Each point is reached from the start by the listed moves, each made once or not at all, plus a little noise. Say if it took an odd or an even number of moves. Then give how often each move was made.

Moves:
(1): [21  1 -1 -5  9  7]
(2): [ -7  34 -10 -12  -4   0]
(3): [ 6  6 17  4 -6 -5]
Start: [ -1  18 -16  20  20  -5]
Points:
[ 16  52 -24   5  26   7] -> even (1, 1, 0)
[ -8  53 -23   8  15  -3] -> odd (0, 1, 0)
[ 18  60 -13   8  17  -1] -> odd (1, 1, 1)

Moves:
(1): [ 20   1   4   8  -2 -19   5   0  -2]
(2): [-11  18 -10  14  -4  -4  -2  -9   8]
(3): [ 5 11 15  9 -1  4 -8  5  7]
(4): [ -1 -12  -4  26  15  13   8   6 -12]
(5): [ 5 16  0 -8 39 -2  6 -3  5]
(6): [ 15   7  -6  -5 -10  17   3   3  -1]
(7): [-10   9   6  -3   0  -3  26  13   0]
(8): [  2  15 -19  -1   0  -2 -11  27 -18]
Start: [ -1   1   5  -5   5   8 -12   2  -2]
Points:
[  0  60 -10   7 -12  20  -4  41  -7] -> odd (0, 1, 1, 0, 0, 1, 1, 1)
[ 38  18  17   7 -11   9 -12  10   3] -> odd (1, 0, 1, 0, 0, 1, 0, 0)
[12 23 -5 35 50 -4  5 -4 -3] -> even (1, 1, 0, 1, 1, 0, 0, 0)

Moves:
(1): [ 34   9   7  25  -9 -16 -12  -6  22 -17  23  -7]
(2): [ 8 34  2 13 -8 -6 12  9 -6  9 -5 13]
(3): [ -2  -8  21  15 -14  17  10   9   9  10 -22 -21]
(4): [-12 -14 -15  24   5   6 -10 -11   3   1  -4   4]
(5): [  1  -6  32   5  34   9   6 -11 -13 -14   6  14]
(6): [  0   8 -17  12  -8  21   3  14  -1 -21  20   4]
(7): [ 11 -13 -11  -2 -23 -20  31  -7 -23   0   3   5]
(8): [ 2 -5 -5  3 15  3  8 23 12  9  3 -3]
(9): [-20   2   4  -7  -5   4  15 -30  29   3  10  -5]
(10): [ 25   9  -4  -9  23  17  -1 -23 -20  32   9 -12]
(11): [-14  10  16   7  -3 -17  -3   5  -5   5  21 -19]
(12): [ -4 -28  18 -21 -15 -10   3  -5   4  37  10  28]
Start: [  2 -14 -24 -27   0   2  -4 -12  -9 -34 -25  -5]
Points:
[-10  -7  45 -22   5 -24  18 -13 -30   1   7  29] -> even (0, 1, 0, 0, 1, 0, 0, 0, 0, 0, 1, 1)
[ 32  -4 -32  15 -15  16  40 -36 -46  20 -41 -21] -> odd (0, 1, 1, 1, 0, 0, 1, 0, 0, 1, 0, 0)
[ 43 -11 -18  20 -53  17  50 -60   5  22  17   2] -> odd (1, 1, 1, 1, 0, 1, 1, 0, 1, 1, 0, 1)
[-20  24  12   6  28  13  39  -4   5 -45  30  -4] -> even (0, 1, 0, 0, 1, 1, 0, 1, 1, 0, 1, 0)
[-13  -6 -41  30 -54  23  59 -29   2 -34 -26  -7] -> even (0, 1, 1, 1, 0, 1, 1, 0, 1, 0, 0, 0)
[ 27 -45 -40   3   4  27  37 -20 -32  15 -39 -33] -> odd (0, 0, 1, 1, 0, 0, 1, 1, 0, 1, 0, 0)

Moves:
(1): [ 21  -9 -12  13   4  -2  22  -9  -9  -3  -9  -7  14   2   2  -6   0   1
   0  14   3  19  14]
(2): [  5  19  13  -5   0   4   7   2 -13  -5   5   2   2  10   4  -9  -6   5
  11  16  -8  -7   1]
(3): [ 11   4   5   2  -6  -8   1  26   9 -11  -7   2  10  -9  -2  -9   6  -4
   1 -18   8   9  -8]
(4): [ -3  -8  -9  15  -1  -6  -8   5  -8  11   1 -10  -2  -6   6  -2   4  -8
  -5   7  -3   8  -2]
(5): [  0   1   0   0  22  -1   5  -8   4  -5   0  -6  13  16  -1   3 -14   8
  22   7   7  14  -6]
(6): [ -4   0   4 -14   4  15 -10  15  -2  -3  -4   2   5   4  -8  -2   7  -6
   0  -4  -8   5  -1]
(7): [  2 -16   7  -2 -13   1  10   7  -7   8  -2  -9 -15  -1  -4  -8 -15  -2
   2  24   4   2  -8]
(8): [ -4   0 -15 -21  10  -5  -4  16  -4  -2  -7   4   6  14   9  -3   4  12
  18  -6   1 -15  -3]
(9): [ -5   7 -10  -2  -5   3   6   4  22 -18 -14   8   0  13  11  -7  -7   0
   7  15  -9  -4  -1]
(10): [  3  15   6  -5  -2  -6   1   8   5  14   1   2 -13  -1  -7   8  -8   3
  -1  -7 -11   7   4]
(11): [  8  -8  -3  -7   3  -4 -12   8   6   5  13  -5  -1   7  15   4   5   2
   0  -5   4   3   0]
(12): [  3  -2 -14   1  24   1  -1  -1  -1  -7   3  15  -5  -6  10   5   1  -9
  -8  -4   6   2  -3]
(13): [-17 -11   5   3 -14  11  11   4   5  -2  12   6  23 -16  16   0 -16  -8
  15  -1 -13   8   3]
(14): [ -6   1  13   2   1   0   5  -5  -9  12  12  -8   7  31  -1  15 -17  -2
 -11 -13  12  11  -1]
(15): [  4   6  -3  -3  12  -2  -4 -17  -4   8  -9  -9  -7  -8  12   3   3  -7
  -3   1   4 -13   7]
(16): [-12   8  10  -2   7   7   6  -2  -6  -4   4  -6  -7   0  -1  23   3  11
  -8   1  15  -6   5]
(17): [ -2   8   3 -14  17  -9   8   4   2  34   4   0 -12   5   6   6  26 -19
   2  -7   3  15 -33]
(18): [  5  -2  15  14   0   0   7  -3  -3  12 -12  -1   6 -12   9  -6 -10  18
  -4  10  -5  -2  -9]
(19): [ 13  21  22 -12 -28  -1  -5  -7  -8  -3 -11  12  -7  -6  -1  17  -1   9
   5 -16   2  10  -9]
(20): [ -1   0   9  -9  -7 -11  -3   7   1  15   0   8   2  -1  -2  -5   2  -5
  -1  18  -3   1   1]
Start: [ -4  -3   6   6  -5   5 -19  -1 -13 -21   4 -10   0  23 -14 -25   8   7
  12   9  -9  -7 -10]
Points:
[ 26  50  25 -25   5   0   8 -17 -22  -8 -14 -15 -18  47  34   6  30   9
  24  27   4  10 -26] -> even (1, 1, 0, 0, 0, 0, 0, 0, 1, 0, 1, 0, 0, 0, 1, 1, 1, 0, 1, 0)
[ 34  34  48  18  14  -8  12   8 -35   6   3 -40  12  41  14  -2 -17  32
  -5   8  13  13   2] -> odd (1, 1, 1, 0, 0, 0, 0, 0, 0, 1, 1, 0, 0, 1, 1, 1, 0, 1, 0, 0)
[ -7  29  25 -34  -9 -21   7  15 -20  45  -1 -17   3  55  50  27   7  -3
  30   9  -5  35 -22] -> odd (1, 0, 0, 1, 0, 0, 0, 1, 1, 1, 1, 0, 1, 1, 1, 1, 1, 0, 1, 1)
[-27  14  36 -25   5  18  16  60  19  -8  -1 -11   4  32  -3 -13  -9 -10
  51  18 -13  42 -57] -> odd (0, 0, 1, 0, 1, 1, 1, 0, 1, 1, 0, 0, 1, 0, 0, 1, 1, 0, 0, 0)

Moves:
(1): [-7  0 -6  4  4  0 -1  3  4  9  1 -2 -5  0  3  2  4  5  3  1 -1  2 -1  8
 -3]
(2): [ -1   2   0   2  -3  -1   2   0  -4   0   2  -2   2  -1 -12  -8  -1  -2
   1   1   8  -3  -8   1  -1]
(3): [ 3 -2 -6  0  1  4  8 -1 -2  3  2  1  0 -1  5  0  3  4 -2  3  2  4  1  1
 -6]
(4): [-7  2  1  3 -4 -6  3 -4 -5  1  2 -3 -3  8  1 -5 -1 10  5 -8  5  2  8 -2
  3]
(5): [ 7  1 -4 -2  4 -4 -7 -7  0 -4 -1 -4  1  5  1 -8  0  2 -4 -2  3  0  1 -2
  2]
(6): [  1   0  -3   2   2   1  -2   0  -4  -4  -3   0  -3   1   2   0   2   2
   1   8  -2 -11   5   2  -1]
(7): [ 3 -6  4  1  5 -3 -6 -6  5  2  5 -8  3 -4 -9  2 -3  4 -5  5 -3  4  0  0
  0]
(8): [  2  -6  -2  -6  -1   3  -2  -2 -11  -3   0  -4   2   2  -7  -1   1  -2
  -5  -4  -5  -5   0   2  -8]
(9): [ 0  4 -5  1 -5 -6 -1  0  4  3 -2  6 -6  5 -3  3 -2  3 -2  4 -6 -5 -2 -6
  3]
(10): [-1 -4  1  2 -5 -9 -2 -2  1 -4  1  5  1 -1  2 -4  6 -6  6  3  7 -3  3  0
 -1]
(11): [  0 -11  14  -8  -4   1  -5  -2  -7   2   4   2   1   5  -3   0  -7  -5
 -11   6   4 -13 -15   4   4]
(12): [  7   5  -6   0   6  -7   0  -7  -4   1  12  -5   2  -4   0   4  -4  -2
  -2  -1  -3 -10  -4   7  -1]
(13): [ 1 -5 -5 -1  4  0  7 -1  2 -2  1  3  2 16 -8  6 -3 -2  5  2  1 -6  6 -4
 -4]
(14): [ -6   2  -5   7  -7   0   2   5   5   0   0   4  11  -3   6   3   0   8
  -1   1  -4   0 -11   3  -4]
(15): [ 0  1 -1  3  6 -5  2 -4 -1  3  1 -5 -1  4  7  2  0 -5  0 -3 -2  4 -4 -4
 -1]
(16): [ 5 -1  3  5  0  4  0  1  1 -3 11 -1 -6  3  1  5  5 -1  1  2 -5 -1 -1 -9
  3]
(17): [-5 -3  3  3  1  2  5 -2  4 -1 -5  3  5 -5 -2 -7  2  0 -4  5 -6 -2  4  1
 11]
(18): [-7 -3  5 -4 -9  9  0 -8  7 -1 -1  6 -1 -9 -6  6  4 -3  0 -2 -2 -4 -7 -2
 -7]
(19): [-4 -3 -8 -2  2  4 -5 -1 -3  1  6  3  0 -1 -1  6  4  0 -2  0  6  7  5 -4
  4]
(20): [-4  1  3 -7  5 -4 -1  7 -1 -1  0  0  1  0  2 -2 -2  2  7 -2  0 -4  2 -3
  2]
(21): [ -1  10  -1 -10   4   7   3  -4  -1  -5   8   1   0  -3   3  -3   7   4
  -2  -2   2  10  -5   6   3]
(22): [-4  4 -2  2 -2  2  1 -2  6  3  3 -1  4  5  0 -1 -4 -3 -6  4  4 -8  2 -4
 -2]
(23): [  3  -2  -1  -8 -12  -1  -4  -9   3   0  -4  -2  -5   8   0 -11  -2   0
  10   7   0   3   8   3   3]
(24): [  7  -2  -2  -9  -6   3   5   4  -2   3   2 -11  10   2  -2   4  17  -3
   6  -1   0   5  -1 -11  -1]
Start: [  2   3   0   1  -5  -4   7 -11  -6  -1   3  -8   1  -3   2  -2   0   0
  -9  -6   1  -8  -3  -1 -11]
Points:
[ -4  -4   0 -17 -29 -23 -15 -45 -13  -2  21 -19  11  16 -26 -20 -18  14
 -21  12   2 -60 -24   2 -18] -> even (0, 1, 0, 1, 1, 1, 1, 1, 1, 0, 1, 1, 0, 1, 0, 0, 0, 1, 0, 1, 0, 1, 1, 0)
[ 10  -6 -34   8  -3  -7  12 -16 -22   6  37 -24  13  -1  17  18  37  -1
  -6   3  -6 -15 -12  -7 -27] -> odd (1, 0, 1, 0, 0, 1, 0, 1, 0, 1, 0, 1, 0, 1, 1, 1, 0, 0, 1, 0, 0, 0, 0, 1)
[-14  -7   5 -12 -28 -22   9 -33   2  20  21 -26  18   3 -17  -9   5  11
  -2   7  -9 -28 -32  -3  -2] -> even (1, 1, 0, 1, 0, 0, 1, 0, 1, 0, 1, 1, 0, 1, 1, 0, 1, 1, 0, 1, 0, 0, 1, 1)
[  8  -1  -6  -9  12 -12  -9 -33 -17   4  34 -29  17  -1   3  -2  -3   9
 -37  -4  -9 -17 -41  21 -17] -> odd (1, 0, 0, 0, 1, 0, 1, 1, 0, 0, 1, 1, 0, 1, 1, 0, 0, 0, 0, 0, 1, 0, 0, 0)
[  7  -2  -9 -19  -2 -11   4 -44   9   6  41 -14   1  18  -1   5   0  12
 -13  13 -12 -23 -35  -1 -18] -> odd (1, 0, 1, 0, 1, 0, 1, 0, 1, 0, 1, 1, 1, 1, 1, 1, 0, 1, 0, 1, 1, 0, 1, 0)
[-15   8 -17  -7 -18  -9   8 -44  -1   4   4  -5  -3  17  -7 -27   2  10
  -6   8  10 -23  13 -20  -2] -> odd (0, 1, 1, 1, 1, 1, 0, 0, 1, 0, 0, 0, 0, 0, 1, 0, 1, 1, 1, 1, 0, 1, 1, 0)

Moves:
(1): [  5   2  -7  -1  -1 -10   3   1   2   3   0   2  -3   6  -6  -3   5   2
   4   9  -4  -1   0  -3   0  -9]
(2): [-10  -4   5   8   6  -2  -9  -7   2  -2  -5   6   7   0  -1  -3   7  -2
  -1   1   6  10   3  -3  -7   5]
(3): [ 8  7 -2  0 -5  6  0 -3  0  4  4 -7  4  6  3  0  2 -5 -7  2  3  3  0 -2
  0 -5]
(4): [ -6   4   6 -11   4   9   4  -2   2  -6  -2   0  -1   0   4   1   0   3
   0  -1  -5  -6   3   5  -3   1]
(5): [  3   1  -4   0 -10  12   9  -3   6   7  -5  -8 -10  11  -2   4   1 -20
 -11   4  -3  -6  13  -5   1  -7]
(6): [  5  -7  -1 -16   4  -5   3  -1  -2  -1  17  -6   1  -8  -9   7  -5   5
  -3   1  -1  -3  -9  -3   5   0]
(7): [-1  3 12  0  2  3  3 -2  0  7  4  3 -1 -4 -5  1  5 -6 -7 -3  3  4 -3  4
 -3  4]
(8): [  0   8  -1  -3  -1   1   4   3  10   1   5  -4  -2   6   5 -11   7   5
   3   5  -8   8  -7   9 -11   6]
(9): [ -2  -2  -8  -3   0   0  -2 -10   8  -2   3  -4   2  -4   3   4  12   6
   3  -3   2  -5  -2  -7   0  -1]
(10): [ -4   1  -3   1   0  -1  -7 -10  -1   4  -3  -3   4  -2   1   0   4   2
   1  -6  -3   0   5  -5   2   2]
(11): [-12  -8   7 -14   1   3  -2  -7  -2  -1   0  -8  11  -2  -1   0   5   3
  10  -3   3   0   4   2  11   5]
(12): [ 5 -2  5 -7  0  1 -4  2 -2 -1  2 -2  4 -5  5  0  1 -2  7 10  2  5  2  0
  5 -2]
(13): [ -7   2 -13  15  -6   5   7  -5  -1  -6  -4 -12  -2   0  -3  12   8  -2
   1  -7   4   4   4   3  -4   1]
(14): [ 10   0  -7 -14  -2  -1   0  -9  14   4  -7  -2  -9  -9   9  -1   0  -3
  -1  -7   2  10   7   8  -3   5]
(15): [  2   1   4 -11  -2  -3  -8  -5   2  -5   5  -6  -2   1   0  -2  -3  -2
  12   3  11   1  -5  -5 -11  -4]
(16): [  9   3  -9  11   7  -4  -5   7   0  -1   7  -8  -3   0  -2   6   3   8
  11   3  -6 -20  17  12   5 -17]
(17): [ -3  -3  -6  -3 -10   8   6  -6   3   0   0   1  10  -4  -1  -5   5   5
  -2   3   1   2  -5 -12   3   4]
(18): [  1  -1  -6  -8   1  -6   3  -6  -2   8  -3  -5  -8  -5   0  -4   0 -10
  -2  -2   4   2   5   3   8   3]
(19): [ -2 -13  14   1   9  -6  -4 -11  -4  -1  -3  -3  -7   4  -9  -2  11  -8
  -4   0   2  -7   4  -4  -7 -11]
(20): [-8  4 -3 -4 -7 10 -3  8  0  8 -2 -2 10 -8  2  2 13 -7  3 -1  1 -2  8  0
  6 -3]
(21): [  0  -5   1  -3   3  -1   0  -6   1  -5   2  -3  -1   3 -10  -7   4   0
  -2   5  -1   5  -8  -3   5   1]
(22): [ 3 -3  8  3  4  7 -7 -1  0  2 -7  2  2 -4  3  3 -1  5 -6  5  1 -4  1 -3
 -3 -2]
(23): [ 0  3  3  0  3 -9 -6 -6  6 -2  3 -7 -2 -6  4  4  1  1  2 -1  2 -1  0  9
 -6 -5]
(24): [  2  -4  -2   1  -4  -7  -3  -4  -1  -1  -1   4   4   7  -4   5   0 -17
   9   0   9  -8 -10  -8 -24  -9]
Start: [ -5   0   8  -3  -2   3   2   0 -10  -3   6   3   0  -6   3 -11  -4   7
   2   2   4   0  -1  -3  -3   2]
Points:
[ -1  -9  15  -8 -17   9   5 -43   8   9  12 -18   0   4  -7   0  33 -36
 -14   3  22 -18  -3 -29 -39 -30] -> even (0, 0, 1, 0, 1, 0, 1, 0, 1, 0, 0, 0, 0, 0, 0, 0, 1, 0, 1, 0, 0, 0, 1, 1)
[  2  -8   2 -43 -15   8 -19 -28  12  -2  29 -14  36 -10  -6 -23  41   0
  22  40  27  11 -34 -43 -35 -18] -> odd (1, 1, 1, 0, 0, 1, 0, 1, 1, 0, 0, 1, 0, 0, 1, 0, 1, 0, 0, 1, 1, 1, 0, 1)
[-12 -17 -20 -52   8  -9   6 -42  17  -1  20 -47  -8 -15 -18  -3  60  -7
  36   3   7 -21  16  10 -15 -26] -> even (1, 0, 0, 1, 0, 1, 0, 1, 1, 0, 1, 0, 1, 1, 0, 1, 0, 1, 1, 1, 1, 0, 0, 1)
[ -5  -7  24 -48 -15  44  -7 -23   3  -2  15 -21  24 -15  -2 -12  19 -13
  -8  33  19   4   2 -33  -3 -10] -> odd (0, 1, 1, 1, 1, 1, 0, 0, 0, 0, 0, 1, 0, 0, 1, 0, 1, 0, 0, 1, 1, 1, 0, 0)

Moves:
(1): [ -4  -9  -7  -3   3   7   7  12   0   0  16   8  -2   3   8   1 -20  -4
   8  -1   5  -5 -10   3 -10  -1   3]
(2): [  2  -6  -7   0  11   0  -2   5  -6  -7   9   0  -3 -10 -20   6  -8   0
  -1  -7   7   0  16   3  -3  -7  13]
(3): [ -7   6  13   1   5   3   6  -4  -5  -6   5   3  -5   0 -12  -4  -8   0
  -1  -5   3   4  -9   6  -6  -5  -5]
(4): [  7  -4   1   3  -7  -3  -1  -8  -7  12  -7   6 -13  -2   5  -2  -9   1
   2  14   6   0  -6  -1  -1  11   7]
(5): [ -2  -2  -2  17   3  -7  -6  -3  10   5   4  -4  10  -5  -2   8  -3 -10
   1  -1  -9  13   2  -8  -7   9  -8]
(6): [-2  5 -2  1  4  4  0 -6 -1  6 -5  4 10  1  0 -9 -6  7 -4  0 -4 -5  5  4
  1 -4 -5]
(7): [ -7 -14  14 -10   4 -12   0  10  -5   7   4   2   0 -21  -4   8   2   4
  -8  -2   8   6   4  15  -3  -6  -2]
(8): [ -8   2   1  -1   9   2  -6   9  -2  -2   0 -10   1  -7   6  -8   0  -9
   1  -2   1  -1  -5   5   1  -1   8]
(9): [ -3  14  -3   5   7  -4  10  -4   1 -12  -3  14   4  -6   2   8  -9  12
   5 -10  -3  -3  -5  -3  -4  11   9]
(10): [ 8  2  1  2  6 10 -9  4 -4  1  1  6  7  0 -4  4  0  3 -1  6 -4  2  4  2
  6  0 -2]
(11): [ -4 -16   4  -6   6   8  12 -20  13  -6  -5  -6   9  -2   5  18  -6   4
  -4   5  -3   4 -13  -1   3  -2  -3]
(12): [ -9   2   3   2  -5 -15  -3   2 -16  -3   0  12   7   1   7  -6  -8   2
 -11  -3  -3  10  16   1  -5   3   0]
(13): [-11   8   1  -1   0  -2  -3  -3  -6  -9  -2  -4   1   6  -8  10  -4   0
  -2 -14  -9 -14  -8   0 -21   2  -5]
(14): [  8 -14  -4  -6   4   5   0   0  -6   1  -4   6  -1   2   8  -8   5   8
   2  -3  -2   5  -3   3   6   5   3]
(15): [ -5  -9   3   7   2   9   5 -15  -5   1   3   8   3   4   3  -2  13   0
  -3   1   5  -5  -2  11   0  -3   8]
(16): [ 0  4 -4 15 -2 -6  0  5 -5  2  0 -6  5 13 -4  7 -1 -5  0 -7 -4 -4 -4 -4
 -6 10  3]
(17): [ 18   2   3   5   0   6  -2 -15   3   1   4  -2  -6   9  -3  -8   9  11
 -13   2 -13 -10  12  -3   4   6   4]
(18): [ -2   1   3 -11   1   0  -1   2  -2  -8 -16  13 -14 -11   7   0 -10 -10
 -15 -15   4   2 -11   4   4   2   0]
(19): [ 19   7   1   1  10 -13  11  -1   4   9 -11  -4  -1   3  11  17 -13   8
  -2  17   5  12  17  -9  -1   6  -9]
(20): [  7  -4   7   3 -10  -5  -5   7  -8  -6  -7   1  -6   1  11   2  -5   3
   0  -6  21   3 -14  -3   4   2   0]
(21): [ 10  -3  -5  11   3   6   4  10   1  -8   5   8  -3   1  -6  -5  -1   7
   5   3  -2 -11   7   4   3   5   3]
(22): [ -2   4   7  -4  -3   5  -5  -9   3   0 -10   0   6   3  10   0 -10  -2
  13  -1 -16   1  -3   1   6  -1   2]
(23): [  3  -3   3 -10  -5  -2   7   3 -10  -5   4  -7  -9  -6  -6   6   3   4
   4   2  13  -5   7   1   2   8  -4]
(24): [ 4 -1 -2  0 -5  6  6  4  0  6  4 -4 -3 -6 -2 -1  3  6 -2  5 -4  5 10  3
  6 -4 -4]
Start: [  9 -10   5  -5 -16   6 -13  -2   1   7   4 -13   0  10   6  -1  -1  -2
  -6 -10   6  -3  -2   3  12   2 -14]
Points:
[ 36 -26  26  -3  13  -1  39  -6 -20  -4  19 -12  -8 -13  -8  51 -58  48
 -25 -15  35  -1  13  15  -1  17 -13] -> odd (1, 1, 1, 0, 0, 1, 1, 0, 1, 0, 1, 0, 0, 0, 0, 1, 1, 0, 1, 1, 0, 0, 1, 1)
[ 46  -5  16   6   0  -1 -22  -4   2   4 -21 -23 -16 -13  25  16 -37  -5
 -24 -18  -1  22  21  -3  27  16  -8] -> odd (0, 1, 0, 0, 1, 0, 0, 1, 0, 0, 0, 0, 0, 0, 0, 0, 1, 1, 1, 1, 0, 1, 0, 1)
[ -3   0  21   5  -4 -38 -15   7 -36  29 -17 -13  11   4  18  16 -37   5
 -31  -7   7   2  17  14 -23  24 -17] -> even (0, 0, 0, 1, 0, 1, 1, 1, 0, 0, 0, 1, 1, 0, 0, 1, 0, 0, 1, 0, 0, 0, 0, 0)
[ -6 -26  31 -29  20   0  12   2 -45   5   3   6 -31 -30  -3  23 -58  -1
 -27 -22  49 -15  -5  44 -25   3  -2] -> even (1, 1, 1, 1, 0, 1, 1, 1, 0, 0, 0, 0, 1, 0, 1, 0, 0, 1, 1, 0, 0, 0, 1, 0)
[ 30 -27  37 -21  -4  -2 -12   3 -40  23 -32   7 -22 -29  36  17 -25   9
 -32   5  60   5  -3  33  26  17 -10] -> even (0, 0, 0, 1, 0, 1, 1, 1, 0, 1, 0, 0, 0, 0, 1, 0, 0, 1, 1, 1, 0, 0, 1, 0)
